Each row is a point. The ring and each string are closed loops that go straight from each point to the next, and from the last back to the first. Before rounding, they use only three directions, however many columns there are. Count how often each string passes through the ring. Passing back the other way cancels.

Ring, 6 rows:
[[ 10  29  29]
 [  6  43   7]
 [ -4  35 -15]
 [  2   0  -9]
 [ 28 -12  17]
 [ 26  -1  34]]
String, 29 rows:
[[-29  15 -26]
 [-28   5 -23]
 [ -4  -1 -21]
 [ 37   9 -13]
 [ 26  13   1]
 [ -1   2  10]
 [ -2 -15  13]
 [ 10   1  12]
 [ 35   6   6]
 [ 32   5  11]
 [ 13   4  18]
 [  5 -14  44]
 [ 22 -13  54]
 [ 43   4  37]
 [ 38  15  19]
 [ 12  15  19]
 [ 17  19  20]
 [ 23  20  10]
 [ -3  23  23]
 [-12  39  28]
 [-14  56  22]
 [-10  53  10]
 [-13  60   0]
 [  6  57 -13]
 [ 31  35 -11]
 [ 29  33 -13]
 [ 17  25  -5]
 [-12  23  -6]
 [-37  21 -16]]
Times through: 3
String, 17 rows:
[[ -4  50 -23]
 [-30  40 -15]
 [ -9  25   1]
 [ 19  31  -7]
 [ 21  49 -10]
 [ -6  55  12]
 [-23  37  36]
 [  5  19  22]
 [ 10  15  18]
 [  1   9  34]
 [  7   4  51]
 [ 32  13  41]
 [ 36  21  15]
 [  4  22  21]
 [ -3  29  17]
 [ 17  23   5]
 [ 24  48 -16]]
Times through: 1

Ring (7 x 9):
[[ -8 -14 -22 -27  -3   7  -5 -14  -6]
 [ -3  14 -39 -23 -16   1  10 -31  -2]
 [  4  18 -25 -17  -4  -2   6 -19   0]
 [  8  -8  12 -14  25   0 -16  13  -1]
 [  4 -11  27  -7  37   1 -20  20  -5]
 [ -5   0  19  -2  30   0 -11   5 -11]
 [-10 -17  -3 -18  12   6 -10  -4 -10]]
String:
[[  7  -9  -3 -21  13   2 -12   4   1]
 [  3   0  -4 -16  12   1  -7  -3  -2]
 [  2  24 -13  -8   5  -4   6 -17  -3]
 [ 10  14  -4 -11  12  -4  -3  -3   1]
 [ 14 -16   9 -22  23   2 -20  18   4]
 [  7 -18   4 -22  19   4 -18  11   0]
 [  8  -9  -4 -22  12   2 -12   4   2]
 [  1  -1  -8 -17   9   1  -6  -5  -3]
 [ -1  25 -25 -12  -5  -3  10 -26  -3]
 [ -1  46 -52 -15 -26  -6  27 -49  -1]
 [ -2  32 -60 -24 -32  -2  24 -49   0]
 [ -3  -9 -35 -33 -13   6  -1 -19  -1]
 [ -2 -16 -12 -25   5   6 -10  -4  -3]
 [ -6  16 -24 -14  -5   0   8 -26  -7]
 [-11  10 -32 -19 -11   2   9 -31  -8]
 [ -6   8 -15 -14   3   1   2 -17  -7]
 [ -3 -15  -3 -20  13   5 -12   0  -5]
 [ -7 -41  -1 -30  14  11 -22   8  -6]
 [-13 -39 -12 -33   5  13 -17  -2  -8]
 [-12  -1 -26 -21  -6   5   3 -24  -9]
 [-12 -35 -25 -37  -5  13 -11 -10  -6]
 [ -8 -31 -25 -37  -5  11 -11  -9  -4]
 [ -3 -19 -15 -28   3   7 -10  -5  -3]
 [ -4  12 -20 -15  -1   0   5 -20  -5]
 [ -2  13 -23 -16  -4   0   6 -22  -4]
 [ -2  42 -45 -13 -21  -5  23 -44  -2]
 [  5  51 -55 -16 -28  -8  28 -49   2]
 [  9  13 -25 -22  -4  -2   2 -14   4]]
Times through: 3

Ring:
[[  0  -7  -4  -3  -7  -4  -3  -8  14   3   3   1  -9   0]
 [ -4  -7   0  -5  -7   9  22 -12   4   1   9 -27   2  -6]
 [ -7  -4  -5   5   0  21  31  -8  -9  -3   3 -37   7   0]
 [ -6   2   2   5  11   7   0   5  -6  -2 -11  -5   1   4]
 [ -4   4  14  -4  14 -13 -29  12   3   4 -16  24  -6  -2]
 [ -1   0   9  -6   6 -17 -31   6  14   6 -10  28 -12  -2]]
String (30 x 14):
[[ -1  -3  -3   2   1  -3 -10  -2  10   1  -5   7  -9   4]
 [ -2  -2   5  -4   2  -5  -9  -1   8   3  -3   5  -5  -3]
 [ -2  -3  12 -12   0 -14 -18   0  14   7  -1  13  -8  -8]
 [  2  -9  -5  -4 -11  -6  -4 -11  19   4   6   2 -11  -1]
 [  1 -10  -4  -7 -12  -3   5 -13  17   4  10  -7  -8  -4]
 [ -3  -4   9 -11  -3  -4   0  -4   8   5   4  -6  -2  -9]
 [ -3  -4   3  -4  -1   1   3  -4   5   2   1  -8  -2  -4]
 [ -2  -6  -7   2  -4   7  11  -8   5   0   3 -14  -3   2]
 [ -4  -3   4  -4   1   1   2  -3   4   2  -1  -7  -2  -3]
 [ -4  -5  11 -13  -3  -4   2  -5   8   6   5  -9  -1 -11]
 [ -1 -10  -2  -8 -12   0  11 -14  14   4  12 -15  -5  -6]
 [  1 -10 -14   2 -13   5  12 -16  15   0   9 -13  -9   4]
 [  1  -8 -14   5  -9   4   6 -12  13  -1   4  -7  -9   7]
 [ -2  -3   3  -3   0  -2  -4  -2   7   3  -2   0  -5  -2]
 [ -2  -1  15 -12   3 -15 -23   3  12   7  -4  17  -7  -9]
 [  0   1  18 -14   6 -26 -42   8  18   9 -10  38 -13  -8]
 [  0   3  17 -10  10 -28 -49  12  17   9 -15  46 -15  -4]
 [ -1   0   1   2   7  -9 -24   5   9   2 -12  21 -11   5]
 [ -2  -1  -1   3   5  -2 -11   2   5   1  -9   9  -7   4]
 [ -4   1  11  -5   9  -7 -16   6   3   4  -9  10  -4  -3]
 [ -6   6  22  -9  16 -14 -30  14   1   6 -16  23  -3  -7]
 [ -7  10  27  -9  24 -18 -41  21  -2   6 -23  33  -3  -7]
 [ -5   6  11   2  18  -7 -25  14  -3   2 -20  20  -4   2]
 [ -3  -1  -6   8   5   5  -2   0   1  -2  -8  -1  -5   8]
 [ -3  -1  -3   5   5   3  -3   1   1  -1  -8   0  -4   5]
 [ -4   5  11   0  16 -10 -29  13   1   3 -19  25  -6   1]
 [ -6  10  32 -13  24 -28 -56  24   4   9 -25  49  -8  -9]
 [ -4   7  27 -13  18 -25 -48  18   7   9 -19  41  -8  -9]
 [ -4   1  11  -7   7  -9 -18   5   6   5  -8  12  -5  -4]
 [ -2  -2   0   1   3  -4 -11   0   8   2  -6   8  -8   2]]
Times through: 2
String:
[[ -5   0   6  -1   7   0  -5   3   0   2  -7   0  -2  -1]
 [ -6   1  10  -3   9  -1  -6   4  -1   2  -8   0   0  -3]
 [ -4  -2 -10  11   5  12   9  -2  -3  -4  -7 -11  -2   9]
 [ -6   2  -7  14  12  14   7   4 -10  -5 -13 -10   1  11]
 [ -7   5  10   3  17   2  -9  11  -9   0 -16   3   2   1]
 [ -4   2  -4  10  12   5  -7   6  -4  -3 -14   4  -4   9]
 [ -4   4   4   4  14  -6 -23  10   0   1 -17  19  -7   5]
 [ -5  10  36 -17  23 -32 -60  24   7  11 -24  52  -8 -12]
 [ -3   6  29 -17  15 -31 -53  17  13  11 -17  47 -11 -11]
 [  2   0  10  -8   6 -28 -49   8  22   8 -13  47 -19  -1]
 [  1  -5  -8   3  -3  -6 -13  -5  15   1  -3  12 -13   6]
 [ -2  -4   0  -2  -1  -1  -3  -3   8   2  -1   0  -5   0]
 [ -2  -4  10 -11  -2 -10 -11  -2  12   6   1   6  -6  -8]
 [  2 -10 -10  -2 -12  -2   2 -14  18   2   8  -3 -11   1]
 [  2 -10 -18   5 -12   4   9 -15  15  -1   7  -9 -11   7]
 [ -1  -5  -6   2  -3   3   3  -7   8   0   0  -6  -6   3]
 [ -1  -4  -2   0  -2  -1  -3  -4   9   2  -1   0  -6   1]
 [  1  -5 -10   5  -3  -2  -7  -6  13   0  -2   7 -12   7]
 [ -2  -1   6  -4   4  -7 -14   1   8   4  -6  10  -6  -2]
 [ -3   3  20 -11  11 -20 -36  11  10   8 -13  31  -8  -7]
 [ -4   8  25 -10  19 -25 -50  20   7   8 -22  45  -9  -6]
 [ -3   1   1   4   9  -1 -12   5   1   0 -12   9  -5   5]]
Times through: 2
